Each row is a point. The points of each table are mixes of a few directions, plus a little noise. Count the directions of each table, and those that both share. Where both have some left over, give the other angles between the two spaces (their principal angles), to ten degrees, smallest first.

First:
array([[ 0.53, -0.94, -0.03],
       [ 0.23, -0.03,  0.01],
       [-0.41,  0.38, -0.01],
       [ 0.04, -0.12,  0.00],
       [ 0.17,  0.12,  0.03],
       [ 0.06,  0.41,  0.03],
       [-0.63,  0.16, -0.03]])
Second:
array([[-0.41, -0.36, -0.05],
       [-0.57, -0.51, -0.08],
       [ 0.47,  0.41,  0.06],
       [-0.10, -0.09, -0.01],
       [ 0.56,  0.49,  0.07],
       [ 0.06,  0.05,  0.00]])
Directions: first 2, second 1, shared 1

First:
array([[ 0.18,  0.14, -0.08, -0.01, -0.09,  0.01],
       [-0.17,  0.34,  0.34,  0.07,  0.05, -0.08],
       [ 0.02,  0.55,  0.50,  0.06,  0.34,  0.40],
       [-0.09, -0.44, -0.23, -0.04, -0.03, -0.07],
       [ 0.05, -0.29, -0.27, -0.04, -0.12, -0.10],
       [ 0.01, -0.32, -0.27, -0.04, -0.16, -0.17]])
Second:
array([[-0.16, -0.05, -0.07, -0.03,  0.19,  0.27],
       [ 0.25,  0.14,  0.28, -0.03,  0.18,  0.14],
       [-0.26, -0.07, -0.24,  0.15, -0.14,  0.23],
       [ 0.36,  0.21,  0.37,  0.00,  0.17,  0.16],
       [-0.07,  0.01, -0.05,  0.09, -0.09,  0.12],
       [ 0.09, -0.11, -0.09, -0.13, -0.36, -0.94],
       [-0.23, -0.12, -0.18, -0.03,  0.03,  0.03]])
Directions: first 3, second 3, shared 1; angles 40, 80

First:
array([[ 0.16,  0.42,  0.24, -0.27,  0.19, -0.12, -0.28,  0.06],
       [ 0.35, -0.26,  0.16, -0.01, -0.29, -0.51,  0.00, -0.38],
       [-0.05, -0.38, -0.16,  0.20, -0.21, -0.01,  0.22, -0.12],
       [ 0.11, -0.51, -0.09,  0.21, -0.34, -0.26,  0.23, -0.31],
       [ 0.13,  0.38,  0.21, -0.24,  0.17, -0.09, -0.25,  0.06],
       [-0.26,  0.16, -0.12,  0.02,  0.19,  0.38,  0.01,  0.27],
       [-0.29, -0.19, -0.27,  0.20,  0.00,  0.35,  0.21,  0.15],
       [-0.15,  0.37,  0.02, -0.13,  0.28,  0.27, -0.14,  0.27]])
Second:
array([[-0.33,  0.08, -0.07,  0.41,  0.06, -0.10,  0.17,  0.04],
       [-0.03, -0.06,  0.03, -0.01, -0.10, -0.09,  0.01,  0.02],
       [-0.22, -0.09,  0.15,  0.04, -0.35, -0.44,  0.02,  0.11],
       [ 0.79, -0.42, -0.30, -0.61,  0.22,  0.94, -0.11, -0.27],
       [-0.15,  0.23,  0.17,  0.06, -0.02, -0.32, -0.07,  0.09],
       [-0.18,  0.25,  0.14,  0.13,  0.03, -0.27, -0.04,  0.08],
       [-0.05, -0.09, -0.04,  0.06, -0.06,  0.00,  0.06,  0.00],
       [ 0.17,  0.09, -0.07, -0.07,  0.24,  0.27, -0.05, -0.07]])
Directions: first 2, second 3, shared 1; angles 50
